Each row is a point. Each copy is the shape, with its points in the same order, stretched, turned, moved and blurred by noise. Say if it was mirrored as well.

Shape, 7 rows:
-11.5,-1.6,15.8
41.6,17.9,-14.6
-7.0,-19.4,18.5
4.7,-13.3,8.1
30.0,12.7,-18.7
7.9,-2.2,-15.5
-10.1,-3.3,11.3
Copy 1 (7 x 3):
-1.1,-12.7,3.3
17.6,38.2,-5.5
1.4,-28.3,-12.8
8.9,-12.6,-17.0
10.1,33.9,-6.9
-6.5,13.8,-12.2
-10.4,-11.3,0.6
Copy 1 is: only turned
Copy 2:
-22.6,-4.1,18.2
-11.8,5.2,-36.3
0.0,9.7,22.4
0.1,8.7,11.1
-10.3,-5.2,-30.3
3.7,-11.9,-11.6
-14.0,-5.3,12.4
Copy 2 is: only turned
Copy 3, 7 rows:
-14.6,-20.3,-17.7
6.5,41.7,-2.5
-20.5,-22.6,2.8
-11.9,-6.1,5.3
12.9,32.2,-3.3
14.3,9.8,-1.3
-9.8,-18.4,-15.6
Copy 3 is: only turned
Copy 4:
-8.0,-4.8,12.2
-17.6,33.3,-32.5
-23.7,-19.7,3.1
-21.8,-11.1,-8.9
-9.3,22.9,-29.5
-2.8,0.8,-21.2
-8.7,-6.3,4.8
Copy 4 is: mirrored

Shape (7 x 3):
19.8,15.9,-4.7
-9.7,5.4,1.4
-4.5,15.2,17.6
-11.1,-15.0,5.8
-24.0,10.0,33.0
-7.7,10.1,0.0
-15.3,-5.7,25.8
Copy 1 (7 x 3):
-18.6,-2.1,-2.1
3.0,1.6,-14.4
-1.9,18.6,-16.9
20.3,-1.2,-3.2
14.1,31.2,-26.0
-0.9,1.6,-15.9
19.7,19.7,-11.0
Copy 1 is: mirrored
Copy 2:
1.4,-4.3,-30.7
-14.5,-4.2,0.4
-26.3,7.6,-11.3
-4.3,9.6,16.5
-45.0,18.2,7.2
-15.3,-6.1,-4.4
-24.6,21.3,11.8
Copy 2 is: only turned
Copy 3:
22.0,7.3,6.2
-10.9,-5.4,11.5
-4.8,-20.8,21.2
-15.2,-11.9,-6.6
-23.7,-42.4,28.1
-7.4,-2.9,15.4
-18.4,-33.0,7.4
Copy 3 is: only turned

Shape:
-14.7,-4.9,20.8,-4.4
3.7,-2.2,27.1,-1.1
2.8,7.7,-5.0,-6.0
1.1,7.9,-3.4,4.6
-22.1,-43.0,-6.1,5.7
4.9,6.9,-18.6,15.8
-19.9,8.2,-8.7,-3.3
-20.4,6.6,-5.6,0.1
-12.6,-17.8,-6.3,51.9
-24.3,-4.7,-6.9,18.5
Copy 1 (10 x 4):
13.8,-2.6,10.2,-17.1
-3.4,-2.7,21.6,-12.7
11.0,0.0,-3.6,13.6
3.7,-6.1,-7.1,6.6
9.4,33.3,-15.4,-21.5
-5.3,-3.2,-21.5,13.1
25.0,-6.2,-15.5,3.9
22.2,-7.1,-14.3,-0.9
-28.1,-3.1,-28.8,-29.5
8.8,-5.4,-22.8,-14.4
Copy 1 is: mirrored
Copy 2:
-12.3,16.9,-1.3,-16.0
-10.2,-0.8,11.7,-6.5
12.3,-1.0,-4.4,-0.1
4.5,-6.9,-8.3,-6.7
-36.6,32.2,-36.1,15.7
3.8,-15.2,-20.9,-1.2
6.7,16.1,-17.3,-19.3
0.9,15.1,-17.9,-19.9
-48.9,-13.5,-46.2,-11.6
-20.8,10.7,-32.4,-19.8
Copy 2 is: mirrored
Copy 3, 10 rows:
23.6,-1.6,-4.5,-1.2
14.3,-2.6,-13.6,7.4
-3.3,-11.3,2.3,-12.1
-3.0,-3.4,2.9,-10.8
24.0,-12.8,35.3,17.0
-17.3,-2.0,15.7,-10.9
8.9,-6.7,10.1,-24.0
11.9,-2.1,13.7,-22.0
-3.9,26.4,36.6,10.0
15.3,10.0,24.9,-9.9
Copy 3 is: only turned
